Each row is a point. The ring and each string are closed loops that go straight from each point to the next, and from the last back to the first. Before rounding, they use only three directions, however many columns there are. Count how often each string passes through the ring. Passing back the other way cancels.
In the rows, zero is written as 128.

Ring:
[[153 154 141]
 [118 164 145]
 [ 80 147 140]
 [ 70 124 135]
 [ 84  85 124]
 [115  66 115]
 [146  64 109]
 [174  76 110]
 [188 111 122]
 [177 135 133]]
String:
[[118  56 140]
 [148  29 116]
 [185  46 106]
 [178  70 133]
 [151  98 137]
 [170 120 107]
 [197 122  93]
 [227  84 100]
 [184  54 124]
 [168  31 111]
 [142  52  89]
 [127  81  93]
 [125  95 122]]
Times through: 0
String:
[[186  99  94]
 [152 107 111]
 [149  73 138]
 [159  44 122]
 [150  39  93]
 [126  54  88]
 [122 100  96]
 [122 106 123]
 [ 91  72 141]
 [ 61  45 139]
 [ 78  57 104]
 [126 107  98]
 [134 105  97]
 [146  81  93]
 [146  93 113]
 [151  67 141]
 [193  55 123]
 [205  79  99]]
Times through: 3

Ring:
[[128  63 197 123]
 [151 101 170 126]
 [161 140 111 125]
 [151 157  67 124]
 [130 141  55 119]
 [113  84 103 112]
 [114  52 167 115]]
String (23 x 4):
[[150  42 129  96]
 [125  85 146 120]
 [ 97  82 199 136]
 [107  54 234 132]
 [102 107 197 144]
 [105 118 189 145]
 [130 103 210 140]
 [170  93 185 122]
 [187  80 124 101]
 [143 111 126 121]
 [123 155 134 143]
 [132 152 116 136]
 [136 119 115 124]
 [121 184  85 143]
 [132 196  35 134]
 [160 148   7 105]
 [122 166  22 123]
 [114 146  21 117]
 [149  82  41  91]
 [108  92  68 109]
 [ 89 109 123 131]
 [ 90  64 131 116]
 [117  11 143  94]]
Times through: 2

Ring (7 x 8):
[[118 159 139 128 158 179 164 101]
 [133 164 139 146 134 147 173 127]
 [152 165 153 169 137 111 153 156]
 [168 148 160 169 169  98 110 160]
 [156 139 170 156 218 128  75 136]
 [133 148 179 150 238 162  74 118]
 [110 159 171 137 224 195 108  97]]
String:
[[158 190 181 212 132  80 150 199]
 [141 204 192 216 141  98 155 195]
 [142 169 164 169 160 127 140 149]
 [149 148 144 147 156 130 139 133]
 [164 137 124 138 127 112 155 135]
 [163 172 153 186 111  84 168 180]
 [152 188 182 205 144  92 144 189]
 [142 175 180 184 175 121 124 161]
 [151 140 144 140 171 134 124 126]
 [143 157 164 159 184 137 117 137]
 [178 114 130 131 172 108 102 129]
 [186 115 154 149 206  94  62 145]
 [166 137 184 169 238 112  46 150]
 [131 176 205 188 232 142  79 152]
 [139 155 170 157 202 145 103 132]
 [156 124 141 127 193 139 100 113]
 [165 113 149 129 220 132  67 115]
 [153 147 194 171 249 129  48 145]
 [146 164 201 186 235 127  65 157]
 [140 157 168 159 192 141 112 135]
 [168 120 131 128 171 121 111 123]
 [188 125 142 155 163  81 101 157]
 [176 162 174 196 158  72 112 189]
 [144 194 199 213 171 102 124 189]]
Times through: 4
String, 22 rows:
[[148 161 167 169 174 123 122 150]
 [150 196 199 219 162  90 128 198]
 [147 186 181 199 152 103 142 180]
 [152 180 159 186 118  98 170 175]
 [157 140 118 133 118 122 169 128]
 [143 148 141 139 158 143 143 123]
 [124 174 163 160 165 154 150 133]
 [109 191 177 171 171 168 156 134]
 [101 183 152 144 150 188 184 109]
 [124 143 116 107 140 180 178  87]
 [142 132 122 114 156 156 147 100]
 [124 167 162 153 176 160 140 125]
 [108 190 169 164 160 172 168 129]
 [119 176 132 142 108 161 210 121]
 [144 152 114 132  98 134 199 124]
 [152 158 128 151 104 115 186 144]
 [161 127 120 125 143 126 143 120]
 [145 164 163 168 165 125 133 149]
 [149 177 179 191 165 107 127 172]
 [172 171 178 204 152  71 121 195]
 [181 137 143 161 147  82 121 162]
 [166 129 132 136 158 117 125 130]]
Times through: 4

Ring (9 x 9):
[[ 95 111 140 101 160  97 204  86 185]
 [ 97 128 127 127 187 104 215  93 149]
 [114 156 114 154 186 123 182 123  99]
 [131 170 111 156 154 139 133 149  80]
 [135 169 111 147 124 150 106 158  80]
 [122 145 113 114  62 165  84 151 108]
 [108 121 122  89  49 156 100 130 147]
 [102 107 134  77  67 134 128 111 180]
 [ 98 102 143  78 107 110 165  94 200]]
String, 23 rows:
[[136 159 125 135 140 127 122 146 112]
 [111 151 104 138 111 159 130 139  89]
 [115 160  93 143  84 182 101 155  63]
 [141 167 108 131  64 173  55 175  78]
 [145 153 131 113  86 139  74 159 126]
 [127 140 129 109  97 135 108 139 137]
 [ 97 127 110 108  77 161 131 123 124]
 [ 92 110 112  81  21 175 101 123 144]
 [ 87 103 118  77  37 162 122 111 160]
 [ 96 116 122  96  87 142 145 110 154]
 [120 126 141  98 116 113 136 119 170]
 [117 111 154  80 117  96 147 106 205]
 [ 98  87 163  61 129  78 189  75 246]
 [ 72  91 134  85 136 108 220  67 198]
 [ 74 103 124 103 146 118 220  76 169]
 [ 80 106 135 110 193  90 249  67 184]
 [ 95 123 136 125 210  86 237  82 167]
 [127 142 142 124 180  92 171 117 156]
 [106 137 120 129 152 125 174 114 128]
 [103 136 115 126 134 136 164 117 122]
 [140 159 136 139 179 102 147 137 128]
 [142 181 118 169 197 118 149 150  80]
 [153 182 124 160 176 120 120 161  86]]
Times through: 1

Ring, 6 rows:
[[183 149 118 102 104 135  50 137 126 131 123 162]
 [141 136 130 115 134 134  74 122 111 134 126 152]
 [107 117 167 110 141 151 108 137 103 145 130 118]
 [ 91 101 166 112 137 151 137 154 104 172 143  99]
 [ 98  94 130 117 125 134 151 167 112 205 159 103]
 [170 133 117 101  95 136  81 159 129 162 137 142]]
String:
[[190 140 132  87  77 149  66 169 136 150 130 139]
 [155 129 129 103 106 140  87 154 123 158 135 136]
 [125 117 129 114 126 134 109 146 113 168 141 129]
 [152 130 129 106 112 138  85 147 120 153 133 139]
 [131 122 117 118 128 128 101 139 113 166 141 139]
 [153 138  98 120 128 118  72 124 116 149 134 164]
 [173 152 110 112 122 126  46 117 119 123 120 174]
 [179 158 127 105 120 136  34 115 119 106 112 172]
 [168 146 146  98 111 148  55 135 120 120 117 149]
 [132 124 140 110 125 141  96 142 113 153 134 131]
 [ 95 108 134 125 150 131 126 134 101 171 144 124]
 [125 123 149 110 130 144  98 139 110 148 132 128]
 [ 70  98 145 130 163 133 144 132  94 177 148 112]
 [ 58  93 169 126 167 145 152 136  90 172 145  98]
 [ 86 103 190 107 141 163 133 151 100 157 135  93]
 [117 113 190  94 117 169 114 163 111 150 130  97]
 [133 119 167  97 111 158 104 162 116 154 133 111]
 [115 111 145 111 126 143 120 153 111 171 142 116]
 [ 69  85 133 128 147 131 169 157 101 210 163  98]
 [ 35  62 117 142 160 118 211 164  95 249 182  83]
 [ 69  75 113 131 136 122 187 173 107 239 177  93]
 [134 106 115 108  99 133 130 179 125 204 157 114]]
Times through: 3

Ring:
[[172 120 163  94 159 125 167  74  82 124 117 170 179  99]
 [133 157 120  48 134  93 183  98 104  77 140 146 134 133]
 [ 95 179  83  61 114  94 167 148 138  39 140  78  89 162]
 [ 87 179  70  91 115 112 148 173 151  35 129  39  81 168]
 [116 154  81 145 143 151 123 172 140  71 101  29 113 147]
 [158 120 129 163 166 167 124 130 109 117  89  82 162 112]
 [175 108 160 150 169 159 137  99  91 135  94 127 184  96]]
String:
[[185  76 233 188 155 169 127  84  91 155  88 149 200  70]
 [170  82 242 175 137 154 134  86 100 140  99 150 185  76]
 [145 112 192 142 129 137 142 108 113 108 111 124 154 104]
 [153 138 125  93 155 125 161 102  98 102 117 131 156 119]
 [179 145 104  40 181 109 190  63  65 118 126 185 181 113]
 [172 149 112  21 170  94 200  57  66 109 136 198 174 116]
 [141 143 155  53 129  92 185  82  97  88 141 170 145 119]
 [118 139 173  93 106 102 164 113 125  73 136 127 122 125]
 [124 139 144 117 124 124 147 130 126  79 120  96 126 128]
 [108 146 149 106 107 111 153 135 136  64 130  94 110 136]
 [ 77 170 128  77  83  87 162 154 155  28 147  76  74 159]
 [ 72 210  32  23 108  75 178 167 149   7 154  57  60 189]
 [ 78 202  33  50 115  92 164 175 151  17 142  41  67 184]
 [ 68 193  51  87 104 106 146 193 166  15 134  14  58 183]
 [ 85 145 150 155  91 131 124 177 166  49 118  33  86 145]
 [121 142 132 127 127 131 140 141 131  77 115  79 123 132]
 [125 162  70 103 151 132 145 148 123  73 113  65 122 147]
 [125 146 110 125 139 137 138 145 128  79 111  70 125 136]
 [110 122 168 195 111 159 107 170 155  79  98  34 114 126]
 [134 123 123 199 150 180 101 168 137  99  82  27 137 125]
 [166 127  87 168 189 182 116 141 105 122  78  60 168 119]
 [170 104 148 194 173 185 111 128 106 134  77  79 177 100]
 [154 101 187 185 144 166 119 123 116 122  91  95 164  98]
 [146 106 193 171 132 153 127 121 119 112 100 102 155 102]]
Times through: 1
String (11 x 14):
[[181 145 110  27 180 101 197  53  60 119 131 201 185 111]
 [163 125 182  65 141 101 185  61  82 113 134 197 171 100]
 [132 143 164  61 118  91 181  90 107  81 142 160 136 122]
 [101 184  89  21 113  72 190 122 124  40 155 120  96 159]
 [ 72 164 135 108  79 102 146 171 166  28 138  50  69 158]
 [120 152 111 107 132 124 148 140 128  72 119  81 120 139]
 [111 181  45  72 144 114 157 154 129  52 125  61 103 163]
 [ 67 205  32  54 107  91 161 185 160   7 143  27  55 190]
 [ 80 160 147  97  81  96 154 155 157  35 142  73  79 151]
 [114 134 174 119 105 116 149 128 134  73 127 103 119 125]
 [158 160  79  38 171 106 185  88  82  96 129 152 157 131]]
Times through: 2

Ring:
[[131 133  89 159 116 105  93 112 131 112 132 169  97 158]
 [129 139  75 157  76  98  92 146 166 102 125 182 111 143]
 [134 134  88 122  58  95 125 192 185 103 111 160 141  98]
 [126 137 109 106  79 108 157 186 146 104  94 121 153  73]
 [130 125 135  96 132 118 171 151  99 119  99  91 144  78]
 [152 102 148  97 183 113 150 114  89 141 130 100 119 113]
 [151 106 130 122 176 108 120  98 100 138 143 130 100 144]]
String, 18 rows:
[[119 146  88 138  73 108 127 162 146  98 102 148 132 107]
 [117 150  84 128  45 104 137 193 168  91  92 148 148  85]
 [118 147  95 110  45 106 158 209 165  93  83 129 162  62]
 [101 160  97 131  71 123 157 165 112  88  75 115 147  80]
 [132 128 116 112 111 110 147 156 127 114 107 121 136  95]
 [154 104 141  81 142 103 160 163 132 135 122 107 141  84]
 [146 114 124 106 132 104 139 147 131 127 124 126 128 107]
 [151 108 131 101 145 104 141 142 127 132 129 122 126 108]
 [187  65 179  60 232 100 156 113  99 173 160  91 116 113]
 [174  78 164  87 226 106 139  92  86 163 158 103 103 134]
 [138 116 128 132 180 117 123  82  75 132 133 121  97 146]
 [123 136 105 144 128 116 121 112 101 112 116 136 109 134]
 [142 120 110 130 131 104 116 127 130 123 131 146 111 134]
 [152 112 104 135 132  95  97 124 150 128 147 167 101 152]
 [128 141  66 179  86  98  69 118 159 102 136 200  90 174]
 [111 160  48 190  45 100  71 139 171  84 117 206 102 161]
 [107 160  68 165  56 109 106 150 148  86 101 169 120 128]
 [126 138  95 135  89 106 123 153 144 105 111 149 126 115]]
Times through: 2
String, 23 rows:
[[120 140 100 151 123 117 117 109 100 108 114 140 107 138]
 [145 117 111 126 130 102 116 131 135 124 133 147 112 132]
 [151 113 102 137 130  95  96 123 149 127 147 168 100 153]
 [134 134  72 173  97  96  69 116 159 109 143 198  89 176]
 [106 163  54 191  58 107  78 127 149  84 113 193 100 160]
 [115 148  87 150  86 112 118 140 129  98 105 150 120 123]
 [138 127  97 130  95  99 116 155 158 113 123 157 122 121]
 [159 110 100 112  92  84 111 179 196 124 139 171 127 118]
 [158 117  80 111  37  72 107 226 249 111 132 193 144 101]
 [122 148  76 128  27  96 129 210 195  89  96 164 151  86]
 [113 151  91 135  71 113 137 165 136  94  93 137 138  97]
 [133 130 107 118 100 106 137 160 141 112 111 134 134 101]
 [151 112 125  82 100  96 158 195 166 123 114 122 153  72]
 [121 138 123  90  88 116 183 191 125 105  80  93 165  50]
 [100 155 119 110  95 131 185 163  84  95  66  80 158  57]
 [113 139 137  96 127 130 190 151  73 109  77  69 154  60]
 [154  98 166  63 179 115 187 146  90 144 115  69 145  70]
 [153 106 131  99 145 102 141 144 130 134 130 123 126 108]
 [126 131 119 123 133 118 143 126  97 116 109 115 124 110]
 [124 129 129 125 160 125 147 102  67 120 109 101 116 116]
 [169  82 164  94 232 110 139  80  73 161 155 100  99 139]
 [170  85 150 106 217 105 121  82  91 158 161 121  92 152]
 [143 113 123 138 179 113 110  79  87 133 142 135  90 159]]
Times through: 2

Ring:
[[102 154 125 103 214 125 143 125  99 121 183 171  73  93]
 [ 66  95 145 103 171 116 143 131 157 137 165 172 113 125]
 [ 41  71 165 115 135 115 142 124 188 144 145 145 146 142]
 [ 30  97 175 134 142 124 139 111 174 137 136 112 154 129]
 [ 93 151 158 139 118 132 134  91 128 126 138  67 131 123]
 [184 164 124 114  58 128 131  89 107 126 151  63  98 146]
 [217 176 101  96  75 126 133  97  84 122 170  93  66 140]
 [187 186 103  97 142 128 136 106  71 116 182 124  54 113]]
String, 30 rows:
[[106 150 132 110 178 126 140 116 110 123 170 142  89 106]
 [106 186 125 114 234 133 141 116  74 112 183 153  65  75]
 [156 216 102 103 236 135 140 114  39 104 198 156  33  69]
 [230 204  82  83 142 128 136 108  46 112 197 136  26 111]
 [200 136 106  87  60 118 135 108 117 132 168 115  80 158]
 [131 149 130 111 131 126 137 107 114 126 162 115  95 124]
 [134 181 127 118 164 132 137 102  85 116 168 110  81 102]
 [167 192 116 112 142 132 135  98  74 115 171 101  70 108]
 [140 158 127 111 131 127 136 105 106 124 164 110  90 121]
 [153 166 122 109 129 128 136 103  97 122 166 109  83 120]
 [169 198 113 111 157 133 136 100  66 113 176 108  62 101]
 [230 217  86  93 139 132 135 100  39 109 191 115  30 106]
 [231 198  82  82 133 127 136 108  52 114 195 135  29 115]
 [174 152 108  90 124 122 138 114 100 125 178 138  68 129]
 [160 151 107  88 156 121 140 121  97 124 186 161  61 118]
 [107 159 117  96 235 125 144 131  89 118 193 191  59  86]
 [124 100 124  86 129 113 141 129 145 138 173 170  93 142]
 [ 83  71 135  85 152 109 145 141 171 144 173 198 106 142]
 [ 45  58 151  95 164 109 146 142 187 146 164 196 125 139]
 [ 19  82 163 114 194 117 145 133 174 139 157 176 132 118]
 [ 25  47 166 107 142 110 144 135 206 150 148 171 150 147]
 [ 57   7 161  92  58 100 142 136 241 163 140 162 164 191]
 [ 79  81 152 107 109 115 140 121 177 143 149 137 134 151]
 [ 90 136 145 119 156 126 139 111 128 128 157 124 110 116]
 [ 28 101 165 124 185 122 142 123 161 134 152 149 134 114]
 [ 23  59 167 111 155 113 144 133 196 146 150 169 146 139]
 [ 16  94 164 118 209 120 145 131 164 135 158 173 129 108]
 [ 68 138 148 120 193 127 141 117 125 125 162 142 107 102]
 [ 96 121 138 107 154 121 140 120 136 131 164 146 104 124]
 [113 121 131 100 144 119 140 121 133 132 168 150  97 128]]
Times through: 2

Ring:
[[150  93  64 140 131 115 127 150 149 100 112 159  92 138]
 [139 117  97 147 132 124 129 144 141 112 116 153 102 130]
 [116 130 141 147 141 133 135 122 124 142 121 136 123 116]
 [ 95 128 172 142 152 139 142  97 108 172 124 117 142 103]
 [ 90 111 173 133 156 134 147  81 100 190 125 104 150 101]
 [103  96 145 129 151 125 145  89 108 179 122 109 141 110]
 [129  75  91 127 143 114 138 114 128 144 116 129 116 127]
 [146  72  58 131 137 111 130 137 144 112 111 149  96 138]]
String, 30 rows:
[[106 103 138 136 152 130 140 103 116 160 120 123 131 112]
 [ 60  88 188 128 184 146 149  60  92 204 123  97 161  87]
 [ 42  84 213 124 195 151 154  39  78 229 126  81 176  76]
 [105 146 184 143 134 131 145  97 103 185 128 107 149 107]
 [132 145 144 146 120 122 139 124 121 152 124 127 127 123]
 [124 152 166 145 120 124 143 111 111 172 127 115 139 117]
 [ 90  94 165 126 157 128 149  73  98 198 124  97 153 102]
 [ 81  54 142 116 176 128 149  64  99 196 119  97 149 101]
 [105  74 118 127 160 125 140  97 118 160 117 121 129 114]
 [128 112 120 138 133 120 138 119 124 148 120 129 122 123]
 [148 132 115 142 111 112 137 133 129 141 122 132 117 133]
 [144  86  83 130 128 108 137 124 132 138 116 132 111 134]
 [125  17  47 113 164 109 136 107 135 133 108 133 105 130]
 [117  30  62 118 168 116 135 107 133 134 109 135 108 125]
 [124  74  90 130 150 120 135 117 131 135 114 136 112 125]
 [132  15  25 117 165 111 129 124 147 107 104 151  91 135]
 [151  27   7 123 151 106 125 145 159  85 103 165  77 145]
 [166 109  60 144 114 109 127 161 153  95 114 161  88 146]
 [147 118  94 144 122 116 131 143 140 118 117 148 104 134]
 [130  93  93 137 142 121 133 129 135 126 115 143 108 127]
 [134  71  61 136 151 121 127 139 147 102 110 158  93 132]
 [138  86  67 141 145 123 126 147 149  97 111 163  91 133]
 [155 142  96 155 115 121 126 162 148  99 117 162  95 137]
 [152 160 123 156 107 120 132 151 136 122 122 147 109 133]
 [131 129 124 146 130 125 134 131 130 134 120 139 116 124]
 [105  97 127 138 158 134 136 111 123 144 118 134 123 113]
 [ 91 111 154 142 165 143 137 103 116 155 120 129 132 103]
 [100 146 175 150 146 141 139 109 113 161 125 125 138 105]
 [116 166 177 154 127 135 139 118 114 161 127 125 136 112]
 [127 138 141 146 127 125 137 123 123 148 123 130 125 121]]
Times through: 2

Ring:
[[134 163  87  94 166 119  78 109 127 139 156 120 165  91]
 [181 159  99  88 149 118  84 105 145 136 149 160 135  81]
 [217 134 127  96 117 121 120 114 163 121 131 187  85 103]
 [200 113 143 112 104 126 148 127 160 109 120 169  68 136]
 [134  97 143 133 111 133 171 141 138 100 115 110  87 177]
 [ 66 104 121 141 138 137 164 142 112 103 124  53 135 191]
 [ 43 120 103 136 158 135 143 137 101 112 136  36 166 178]
 [ 71 151  84 112 175 125  95 121 106 132 153  65 186 126]]
String:
[[184 141 127 101 130 116  97 124 147 134 140 157 100 100]
 [146 138 107 106 142 126 119 117 137 121 138 127 132 122]
 [161 162  82  87 159 123  92  97 140 130 150 146 159  88]
 [152 183  70  79 177 116  56  94 131 147 165 140 182  62]
 [145 163 106  96 160 111  60 122 127 150 158 126 143  82]
 [138 141 118 109 145 118  95 129 129 135 144 118 126 114]
 [110 162  98 103 170 114  63 124 115 149 160  96 163  94]
 [ 70 169  70 103 190 121  68 114 102 144 164  66 206 103]
 [111 152 104 108 162 117  79 127 118 142 153  96 153 108]
 [123 136 108 112 147 125 115 124 127 124 140 107 138 129]
 [ 89 158  72 103 177 128  97 108 114 129 154  83 192 116]
 [ 89 175  52  92 192 127  80  94 112 134 163  87 218  96]
 [143 174  85  87 171 114  57 107 127 149 162 129 168  72]
 [159 175  72  81 170 120  73  93 137 138 158 146 173  72]
 [175 161  85  85 154 123  94  96 145 129 149 158 150  85]
 [170 145  98  95 142 127 117 104 146 120 139 151 134 107]
 [233 148 103  81 126 125 120  92 170 116 135 206 107  86]
 [249 135 134  90 108 119 117 111 174 122 129 214  68  92]
 [201 128 145 106 114 115 109 132 154 129 132 169  73 109]
 [172 125 132 111 122 123 127 128 146 120 130 145  94 128]
 [176 113 128 114 114 132 159 121 153 103 120 150  91 146]
 [193 100 139 117  98 135 181 123 162  93 110 163  69 159]
 [190  99 142 119  98 135 181 125 161  93 110 160  68 161]
 [166 113 130 117 116 131 156 125 149 105 121 141  93 149]
 [203  98 139 116  94 138 190 119 167  88 107 172  65 161]
 [232 107 154 109  90 126 157 126 172 106 114 195  44 133]
 [234 121 154 104  99 117 125 129 168 122 124 196  49 111]
 [169 131 133 109 127 118 108 131 142 129 136 143  96 116]
 [203 137 133  99 122 116 102 123 154 131 136 173  86  99]]
Times through: 3

Ring (6 x 14):
[[108 108  70 133 154 102 132 117 188  97 161 145 107 125]
 [127 125  51 164 151  82 117 120 204  79 184 163 101 132]
 [151 129  92 157 138 109 107 124 166 101 154 156 117 130]
 [162 116 179 108 122 174 112 128  86 156  82 123 144 122]
 [132 113 189  84 122 186 127 125  60 173  76 112 135 128]
 [104 106 131  96 140 148 139 119 118 141 116 122 117 128]]
String:
[[125 106 212  63 119 205 134 125  36 191  55  99 140 126]
 [112 114 186  74 122 186 136 122  50 179  81 109 125 134]
 [111 125 130 112 131 143 128 121 101 142 129 134 107 140]
 [124 119 123 119 136 137 125 122 125 131 128 135 116 131]
 [120 104 143  97 137 155 133 121 116 143 104 121 127 123]
 [101  95 142  81 142 159 145 119 115 148 101 113 124 121]
 [ 85  94 119  85 148 143 151 116 134 137 119 117 113 123]
 [ 94 113  91 116 146 118 138 117 149 118 151 137 101 134]
 [103 121  86 130 144 112 130 118 153 112 159 145  99 137]
 [119 115 105 125 142 125 127 120 147 118 140 139 113 129]
 [125 114 111 123 141 129 125 121 146 120 133 137 118 127]
 [126 107 107 122 145 127 127 121 158 116 132 136 121 122]
 [116  98  53 141 162  90 131 117 224  79 165 147 114 115]
 [113 115  24 165 162  66 125 117 237  63 198 164  97 127]
 [112 133  13 182 157  54 118 117 229  60 219 177  83 140]
 [121 133  42 171 150  75 116 119 202  77 197 169  92 139]
 [125 140  27 185 150  62 110 119 213  67 212 178  87 142]
 [130 131  76 156 142  99 115 121 170  97 170 158 103 136]
 [138 118 107 135 140 124 118 123 153 114 137 143 120 126]
 [151 114 111 138 140 126 114 124 162 111 130 143 129 120]
 [170 127  98 164 138 111 100 127 174  97 146 157 127 124]
 [173 136 107 166 131 116  96 128 155 105 145 159 124 131]
 [150 134 116 146 130 126 107 125 132 119 140 150 117 135]
 [143 124 128 131 131 138 114 125 125 128 126 140 122 131]
 [151 111 152 114 132 157 117 126 117 139  98 127 138 120]
 [173 107 195 100 122 187 112 130  85 162  62 116 158 113]
 [177 108 221  89 115 205 111 131  56 178  44 109 163 114]
 [159 119 202  95 115 191 114 129  54 174  67 116 145 126]
 [142 124 172 105 121 170 118 126  74 160  94 125 129 133]
 [133 118 143 113 131 151 122 124 109 141 112 130 124 129]
 [136 112 159 102 129 164 124 124  98 151  96 122 132 125]
 [137 104 193  79 125 190 129 125  69 172  66 108 143 120]]
Times through: 5
String, 29 rows:
[[111  93 127  94 146 147 140 119 141 133 109 119 127 116]
 [123 108 119 114 141 137 129 121 141 126 123 131 122 123]
 [115  94 105 109 151 129 137 119 168 116 126 128 124 115]
 [103  94  64 125 161 101 140 116 207  92 156 139 112 116]
 [101 111  39 148 160  80 132 116 216  78 186 155  96 128]
 [111 124  58 151 150  90 124 118 187  90 180 157  96 136]
 [112 131  49 161 149  82 121 118 190  85 191 164  91 140]
 [116 131   8 186 159  51 116 117 240  54 221 179  85 137]
 [129 130   8 192 159  50 111 119 249  49 217 180  92 133]
 [142 119  65 162 149  92 113 122 202  83 168 159 114 125]
 [139 113 115 129 140 130 120 123 151 118 128 138 125 123]
 [155 123  87 159 142 106 107 124 181  95 153 156 121 125]
 [163 138  80 176 137  97  98 126 177  90 168 167 114 133]
 [152 140  97 162 132 110 102 125 148 106 158 160 111 139]
 [144 136 112 147 131 123 109 124 131 119 146 152 112 138]
 [179 126 164 132 122 159 100 130 104 141  97 136 143 124]
 [184 112 198 107 119 187 106 132  82 161  62 119 160 114]
 [180 104 216  90 118 202 111 132  69 173  44 109 167 110]
 [166 115 208  93 115 196 113 130  56 175  59 114 152 122]
 [147 126 185 102 117 178 115 127  60 168  86 123 132 134]
 [132 123 141 116 129 149 121 124 104 142 117 133 120 133]
 [138 111 169  97 127 171 124 125  89 157  88 119 135 124]
 [137 104 203  74 122 197 129 126  57 179  59 104 145 121]
 [127 104 205  67 121 200 134 125  48 185  59 101 141 124]
 [125 105 171  85 130 175 132 123  86 161  84 113 134 123]
 [123 116 132 112 134 145 127 122 116 137 120 131 119 131]
 [106 118 133 103 134 146 133 120 104 144 123 128 110 136]
 [ 93 113 128  96 137 146 141 118 107 144 124 124 107 135]
 [ 95  96 130  85 144 150 146 118 124 141 112 116 118 123]]
Times through: 0
